Every row gives one point. Each table stands for the endless flat space through its points: a line for two points, a plane for three, and so on. Write the one point that lies in both, or say that there is none.

First (2 x 4)
[[-29  10 -17  16]
 [-17  10  -5  -8]]
Second (2 x 4)
[[-19   3 -14   4]
 [-25  21 -11 -11]]
They share: no point

First (3 x 9)
[[ 10  16  24 -30 -13   6  11  11   8]
 [-15   1  19  -5   7  26  11  36  18]
 [ -5   3  24 -15  -6  24  14  31   9]]
Second (4 x 9)
[[-11   6  25 -14   3  10   0  25  11]
 [ -3  13   7 -13   5  17  12  20  26]
 [-14  -8  17  -1   5   8   4  44  18]
 [-10  11  19 -16   3  15   0  19  13]]
They share: [ -5  11  18 -15   4  12   8  21  19]

First (4 x 12)
[[-25   1   0   1 -22  10 -44  41  10 -12  30  -2]
 [ -9   1  10  16  -3  -5 -29  21  26  21   9 -33]
 [-14  -2  11  10  -5  -2 -32  25  21  12  15 -25]
 [  2  19   4  37 -42  27 -11  22   2  -7  12  -2]]
Second (3 x 12)
[[  7  -8  35  30 -38  -7 -18  -8  -9  29  -2 -21]
 [  1 -11  23  30 -26  11 -24   4  -9  17   4 -24]
 [-13   8  23  18 -18   5 -14  12  11   5  18  -5]]
They share: no point

First (3 x 20)
[[-30 -25   0   0  10 -11  13  28   9  -9  -7 -11   8  32  -2 -30 -12   3
   20   0]
 [-25 -26   7  -6  -1  -8  19  17  15  -1  -3   1  19  27  -2 -34 -19  12
   10   5]
 [-24 -29  10 -11  -6  -5  21  14  20   3   0   6  24  27   0 -39 -25  16
    5   5]]
Second (4 x 20)
[[-17  -1  23  -2  13 -24  11  18  -9  10   1 -23   9   6 -23 -10 -18   8
   -8  12]
 [-14 -16  20   6   7 -34  -8  29 -10  12   3  -6  22  -2 -23 -22 -27 -10
    3  -2]
 [-14   2 -14  10  -3   8  58  -7  10 -26 -21   2   8  28  -7 -12  21  42
   35  24]
 [-29  -4  12  -2   8 -11  36  -2   5  -5 -13 -15   4  29  -9  -5   6  22
    0  33]]
They share: [-20 -13   6   7   2 -17  21  10   2  -5 -10   0  16  17 -12 -17  -3  10
  15  15]

First (4 x 24)
[[-16 -22   4  14  18 -19 -20  -4 -10 -18 -16   7 -30  16   5 -15 -29 -12
    5 -20  -1  33   9   8]
 [  7  -3  -3  -3   0   4  14  23   1 -15  12  11   1  17  31 -41 -13   6
  -25  -7  39  38   7  12]
 [-15 -17 -19  -8  14  -5 -19   8  -5 -14 -14   1 -24   8  10 -19 -21  13
    3 -10   4  15  -3  17]
 [-17 -27  -9   0  18 -17 -25  -4 -11 -18 -18   5 -32   8   4 -11 -25   3
   11 -22  -6  23   1  15]]
Second (2 x 24)
[[ -7  -7 -10 -18   1 -16 -19   4  -4 -16 -18   1 -12  11  14 -11 -12  10
    2 -11   7  19   4  22]
 [-10 -25 -19  -6  16  -1 -10  10  -7 -16  -3   7 -24   5  14 -26 -21  16
   -1 -17  10  22  -5  16]]
They share: [ -9 -19 -16 -10  11  -6 -13   8  -6 -16  -8   5 -20   7  14 -21 -18  14
   0 -15   9  21  -2  18]

First (5 x 24)
[[  9  20   7   2  -5  31  -7 -15 -19 -16 -15  24 -14 -35 -47  -5  -6 -19
   20 -12  31   8 -19  13]
 [ 14   3 -18  18  -5  13 -12 -19 -31 -17  -8  -6 -38 -17 -41  15  -7   1
   11 -38 -11 -20 -37  10]
 [ 29  25  30  13  31  -4  22  -9  12   8  -6  16   6  26  18   1 -18 -29
   16  24   7 -15  28  39]
 [  4  12   9  25  39   4  29 -37   2  11 -21  12  20  -4  22  19 -23  -9
   13  28  27  -1  -8  10]
 [  7  11   4  14  16  20   8 -26   0   7 -14  22   1  -8 -13  14  -4  -6
   19   4  21  -2  -9  21]]
Second (2 x 24)
[[ 16  21   7  14  13  12  13 -14  -9 -11  -9  10  -5  -8  -9   8 -25 -16
   20   2  23  -6  -2  10]
 [ 12  17  17  14  23   6  11 -26 -13  -3 -21  12   1 -16  -7  -2 -15 -24
    8  12  17   0 -14  18]]
They share: [ 14  19  12  14  18   9  12 -20 -11  -7 -15  11  -2 -12  -8   3 -20 -20
  14   7  20  -3  -8  14]

First (5 x 24)
[[ -1 -31  11  25  -6 -21 -31 -38  -3  21  22  17  13 -27  31  42  -4  -5
  -40 -51  -3  -2 -28 -19]
 [  3 -13   5  -5  -4  -7 -15  -6  11  -1 -10  21   5   1  -3  20 -28  11
   -2  15  -3  30  20 -29]
 [ -9 -23  34  13  15   9 -24   2 -25 -20  -3  -7  -6  -8  -5  12  -2 -15
  -41 -18 -20  22 -19 -30]
 [  4 -15  18  19  -6 -15 -20 -12  -5   5   5   5  17 -22   1  21  -6  -4
  -36 -30 -13  13 -13 -23]
 [  5 -17  20   6  -6 -10 -21 -11  -6   2   1   4  13 -17  -2  24 -11  -8
  -31 -20  -5  18  -9 -34]]
Second (4 x 24)
[[ -2 -22  -6   8 -11  -1 -21  -7   0  10   6  19  -3 -16  -9  18 -31  -4
  -34 -11 -23  12 -11 -27]
 [-10 -33  38  20   9  -5  -1 -30 -22 -19  -9  15  10   0  34  15  -8   4
   -7 -15  -8  40  17  -6]
 [ -6 -24  26  22   5  -7  -3 -17 -20 -10  -2  11  11   6  25  18 -17   4
   -8 -15  -9  42  13 -13]
 [ -6  -3  -4  40  15 -23 -13  10   0  17  17   1  20  20  -2  17 -14  20
  -21   5  -4  36  -3 -20]]
They share: no point

First (4 x 24)
[[ 49  24 -10  -4  18 -10 -22   4   3   3  -1   7 -24  -2  39  -6  -1  13
    4  31   2  19 -14   1]
 [-25  14  -2 -14   5  28  34   2  33  20  30  -4  -3 -39 -20   3 -25   0
  -14 -26 -24  24 -14  -9]
 [  5  44   8   1  35   8   9  -3  28   5  20  11 -28 -34   5  -2  -5   0
  -14  -1   6  19 -29 -14]
 [ 19  24  -2  -4  18   7   0   0  17   9  12   4 -20 -22  17  -4  -9   4
   -8   6  -4  21 -20  -6]]
Second (4 x 24)
[[  0  23 -22 -22   0   2  10   7  14   8  11  -2  -8 -18 -13   4 -13   7
    1   4 -21  20 -23 -12]
 [ 15  17   1 -23   7  22  16 -18  37   7  24  -6 -18 -22   9  13 -41 -23
   -8   2 -13  39  -6  13]
 [ 22  13   8 -21  10  26  17 -21  42   7  25  -5 -22 -24  17  14 -47 -29
   -9   4 -11  42   2  19]
 [ -3  33 -17 -16  15  16   7 -36  27   2  30  -5 -12   6  -3   9 -17  -9
  -24 -16  -1  37 -23  -6]]
They share: no point

First (2 x 24)
[[ -6  -5   8  25  10   4   0  14 -13  -2  -5  -7  20 -26 -11 -15  -5 -20
   -4  -1  -5 -19  -7   8]
 [-26  -1 -12   5 -10  20  16  22 -21 -22   7 -11  16 -14 -11   5   3  -8
  -28  11 -29  -3   5   4]]
Second (3 x 24)
[[ -1  -4   3   4   2  16  -3   2  -5 -18 -17 -10   9 -24  -7   2   6   3
  -16  -5 -34  -5  -2  -1]
 [-11  10   3  -2  -6  30  21  16 -23 -24  15   4   5 -18   7  14  18 -25
  -26 -15 -16  11   2  17]
 [-11   2   1   6  -2  20  11  14 -17 -18   3  -4  11 -20  -3   4   8 -15
  -20  -5 -20  -1   0   9]]
They share: [-16  -3  -2  15   0  12   8  18 -17 -12   1  -9  18 -20 -11  -5  -1 -14
 -16   5 -17 -11  -1   6]
